Each row of a before or after table is a point. One or more steps were done to the points. Then noise was added and the rows were shuffled. The steps act on how far a point lies along the listed directions, d1 being the first. Name the steps. A step turns or swaps two directions, mirrors them in a line or flattens them onto one, adds a multiple of one to another, or multiplies one. Angles are multiples of 10 degrees, from the lower direction toward the higher: turns from -170 to 170, lines from 10 to 170 but not 90. Use the fewest steps. Two steps may share a direction if one is a turn and the other turns, adds or multiplies; they go together, in the order done. Otherwise the lowest direction goes first.

Directions:
(1): [52 -7 27]
(2): [ 6 59  4]
Before:
[[ 20 -43  16]
 [ 62  13  40]
 [  8  54  -4]
 [-21 -12 -22]
 [-25 -25 -12]
 [ 38 -23  39]
 [ 45 -41  18]
 [ 67  22  32]
 [  5  48 -13]]
After:
[[  2  49 -10]
 [ 12 -58  15]
 [ 63 -11  26]
 [-17   2 -18]
 [ 41 -75  15]
 [ 57 -21  34]
 [  5  54  -3]
 [ 35 -50  37]
 [-21 -18 -14]]
Steps: add -0.5 times d1 to d2

Directions:
(1): [ 12  19  14 -32  15 -30  57 -58]
(2): [ 17 -34 -60 -29 -16 -53   2  18]
(3): [-36 -49   4  15 -61  14  17 -36]
(4): [-55  11 -36 -27  28   6 -43 -41]
(5): [ 61 -22 -33  13  15  45 -10 -40]
(6): [ 19  16  16  43 -18 -54 -47 -34]
Before, 8 rows:
[[-33  63  42 -13  28  22  25  58]
 [-31 -42 -33 -59  -9  24   6  45]
 [-39  23  34  33 -21 -65 -12  -5]
 [ 41 -43 -11  34 -11  26 -21   1]
 [ -8  10  31  51  -9  83 -31  -3]
 [-34  11 -35 -59  -8 -15  62 -95]
 [-43   6  56   5 -26 -15  16 -64]
 [-45   8 -21 -40  -2 -49 -10 -87]]
After:
[[-19 -22 -12  -5   5  37  29  36]
 [ 13   7  27  24 -18 -41 -68  -7]
 [  3  30 -18  19  -2 -19 -46   4]
 [ -8  -1  -6  19 -29   8 -12  28]
 [  2 -14  12 -20 -10  13  40 -13]
 [ -2 -33  13   7 -15   7  14   8]
 [ 16   9  -6 -42  31   9  35 -30]
 [ 34  28  -2 -13   3 -16  42 -81]]
Steps: flatten d1 and d5 onto the line at 20 degrees; multiply d2 by 0; flatten d3 and d4 onto the line at 140 degrees; multiply d6 by -1

Directions:
(1): [  7 -14   6  -7 -53  15  39 -47 -24 -35  25 -68]
(2): [-29 -45 -40  60  22  44 -27 -38 -26   0 -27  -1]
(3): [-27  29  51  22  31   5 -53 -20  46 -34  27 -35]
(4): [ 26  55  -4   9 -46  13 -64   9 -40  36 -20 -25]
(5): [ 30  10  20  89 -44 -16  27   5  28  -9  -4  30]
Before:
[[-30  16  -5 -34   6  11  -9 -41 -24 -12   9 -51]
 [  7 -29 -27  78 -51  42 -27 -51 -58  12 -10 -38]
 [ 26   5   7 -15   6 -41  36  43   4  -2   9  46]
 [ 19   6 -22  30 -39   5 -43 -13 -75  38 -31 -11]
 [ 33   6   8 -12 -39 -22  49  12   5  -5   0   0]
 [-27  29  43  20  14   3 -26 -30  43 -59  49 -55]
 [  4   8  19  36  -6  -5 -12 -11   1 -19   8  -5]
 [ 53  27  35  12 -71   2  29   5 -38   4   7 -27]]
After, 8 rows:
[[ 33  30   2  -3  -7  10 -31  32 -48  49 -28  16]
 [ 20  -2 -18 -25 -24  -2   5   1 -24  16 -14  -1]
 [  2  -6 -20  39  19 -25 -27  34 -22  49 -45  70]
 [ -4  59  12 -13  -1 -11 -33 -11  -6   6  -4 -17]
 [-29  66  55  27  16  16 -79 -27  42 -42  38 -67]
 [ 12 -26 -14 -37  -2 -24  47   8 -25 -19  14  11]
 [ 25   1 -24  95 -26  16 -59  11 -29  50 -30  34]
 [  3   8  22  32  16   1 -33 -10   3 -19  10  -2]]
Steps: turn d1 and d4 by 80 degrees; flatten d2 and d5 onto the line at 40 degrees; multiply d3 by 1.3
